Each row of a before or after table is a point. The points were changed in one or more steps. Then noise was added and the rows were shuffled. The steps act on columns, c1 being the first. Name the steps. A step turns or swaps two columns, mirrors them in a line or flattens them onto one, adds a multiple of one to another, or multiplies or shifts one. Angles are multiples of 10 degrees, from the lower column toward the higher: turns from -170 to 170, lines from 10 to 170 but not 90. Use the fewest steps. Two steps may share a column if one is a turn and the other turns, adds or multiplies; they go together, in the order done. Otherwise the lowest column goes first.

Before (9 x 3):
0: -0.13  0.06 -0.25
1:  0.07  0.07 -0.04
2:  0.09  0.56  0.07
3:  0.56  0.10  0.25
4:  0.06 -0.58  0.34
5: -0.10  0.30 -0.25
6: -0.16 -0.09  1.24
7:  0.73 -0.11 -0.01
8: -0.33 -1.02  0.24
After (9 x 3):
0: -0.54  0.06 -0.01
1: -0.57 -0.10 -0.01
2: -0.52  0.29  0.00
3: -0.32  0.05  0.00
4:  0.33 -0.13  0.04
5: -0.34 -0.60 -0.02
6: -0.70 -1.00 -0.02
7: -0.32  0.57  0.02
8:  0.21  0.09  0.01
Steps: shift c1 by -0.40; multiply c3 by 0

Before (13 x 4):
0: -0.27  0.17 -0.03 -0.18
1:  0.25 -0.52  0.40  0.49
2: -0.13  0.03  0.14 -0.21
3:  0.47 -0.27  0.23 -0.25
4: -0.34  0.55 -0.27  0.57
5: -0.19 -0.43 -0.37  0.04
6: -0.03  0.08 -0.02 -0.32
7:  0.66 -0.22 -0.46  0.22
8:  0.19 -0.25  0.34  0.37
9:  0.06 -0.55 -0.55  0.03
10:  0.21  0.55  0.20 -0.43
11: -0.09  0.17 -0.17 -0.56
12:  0.32  0.28  0.00 -0.22
After, 13 rows:
0:  0.63  0.69 -0.12 -0.17
1: -0.69 -0.21 -0.55  0.07
2: -0.24 -0.45 -0.65  0.40
3:  1.64  0.31 -0.98 -0.09
4: -0.83 -0.18 -0.78 -0.75
5:  0.17  0.47 -1.01  0.28
6:  0.53 -0.69 -0.29  0.08
7:  0.78 -0.35 -0.48  0.03
8:  1.18  0.16 -0.29  0.37
9: -0.33 -0.13 -0.38  0.16
10: -0.06 -0.26 -0.52  0.27
11: -0.46  0.40 -0.84  0.19
12:  0.44  0.39 -0.14 -0.20
Steps: multiply c1 by 2.5; turn c2 and c4 by -150 degrees; shift c3 by -0.50

Before:
0: -0.43 -0.33 -0.64 -0.69  0.35 -0.20 -0.01 -0.50
1:  0.24  0.28  0.63 -0.15  0.17  0.36  0.11 -0.32
2:  0.00  0.89  0.01 -0.54  0.24  0.35  0.03  0.24
3:  0.79 -0.30  0.14 -0.20  0.17  0.05  0.08  0.42
4:  0.41 -0.24  0.61 -0.24 -0.16 -0.12 -0.64  0.05
5: -0.65  0.56  0.93  0.68  0.55 -0.08 -0.51  0.08
6: -0.64 -0.86  0.47  0.45  0.71 -0.89 -0.46 -0.29
7: -0.86  0.01  0.18 -0.47  0.11  0.26  0.02  0.21
8: -0.10  0.50  0.15  0.14  0.11 -0.65  0.29 -0.03
9:  0.31  0.36 -0.07  0.33 -0.23  0.11 -0.03  0.30
After, 10 rows:
0:  0.63  0.25  0.32  0.02  0.12  0.35  0.15 -0.47
1:  0.63 -0.30  0.38 -0.09 -0.68 -0.17 -0.16  0.06
2:  0.14 -0.10 -0.87 -0.02 -0.04  0.26  0.10  0.06
3:  0.90  0.63 -0.66  0.09 -0.54 -0.09  0.55  0.17
4:  0.09 -0.32  0.79 -0.11  0.09  0.05  0.16  0.46
5:  0.02  0.85  0.03  0.13 -0.01  0.30  0.25  0.06
6: -0.62 -0.44 -0.40 -0.10 -0.03 -0.24  0.35 -0.46
7:  0.16  0.50 -0.11  0.11  0.29 -0.64  0.15  0.32
8:  0.44 -0.83 -0.59 -0.12 -0.46 -0.92  0.66  0.12
9: -0.08  0.42  0.28  0.07  0.02  0.06 -0.22  0.30
Steps: swap c1 and c3; flatten c2 and c4 onto the line at 10 degrees; swap c5 and c7; add -0.5 times c6 to c8

Before (12 x 9):
0:  0.40  0.49 -0.05 -0.09  0.46  0.21  0.14  0.16  0.06
1: -0.38  0.42  0.81  0.06 -0.28 -0.12  0.37  0.43 -0.31
2: -0.11 -0.44  0.82 -0.06 -0.25  0.26 -0.28  0.44  0.76
3:  0.41 -0.09 -0.13  0.12  0.51 -0.18  0.17 -0.34  0.21
4: -0.49 -0.48  0.05  0.09  1.05 -0.51 -0.35 -0.63  0.35
5:  0.39  0.15 -0.03 -0.11 -0.21 -0.34  0.45 -0.77  0.90
6: -0.02 -0.12  0.16  0.57 -0.57  0.42  0.25  0.57  0.25
7: -0.39 -0.74  0.57 -0.01 -0.12 -0.38  0.35  0.04 -0.03
8: -0.42 -0.09 -0.24 -0.01 -0.02 -0.35  0.31 -0.04  0.40
9: -0.63 -0.79  0.24  0.31 -0.07  0.63  0.61 -0.21  0.47
10: -0.60  0.07  0.64  0.49 -0.38 -0.12 -0.14  0.19 -0.48
11:  0.36 -0.21 -0.02 -1.11 -0.06 -0.12  0.00 -0.79  0.29
After:
0:  0.00  0.06  0.62  0.46 -0.42 -0.13 -0.07  0.14 -0.29
1: -0.01 -0.19  0.03 -1.13 -0.09 -0.13 -0.14 -0.81  0.34
2: -0.06 -0.43  0.81 -0.07 -0.26  0.24 -0.56  0.46  0.77
3:  0.02 -0.06 -0.12  0.15  0.51 -0.19  0.23 -0.34 -0.07
4:  0.00  0.39  0.84  0.08 -0.27 -0.12  0.35  0.46 -0.01
5: -0.01  0.11 -0.05 -0.09 -0.21 -0.35  0.04 -0.83  1.12
6:  0.07 -0.82  0.26  0.31 -0.10  0.60  0.41 -0.21  0.71
7: -0.06  0.49 -0.04 -0.10  0.46  0.22  0.17  0.15 -0.18
8:  0.04 -0.72  0.53 -0.02 -0.13 -0.35  0.28  0.02  0.13
9: -0.04 -0.11 -0.28 -0.01  0.00 -0.38  0.15 -0.07  0.49
10:  0.00 -0.13  0.17  0.55 -0.56  0.41  0.01  0.54  0.65
11: -0.05 -0.50  0.10  0.11  1.07 -0.52 -0.21 -0.67 -0.50
Steps: multiply c1 by 0; add -0.7 times c5 to c9; turn c7 and c9 by 20 degrees
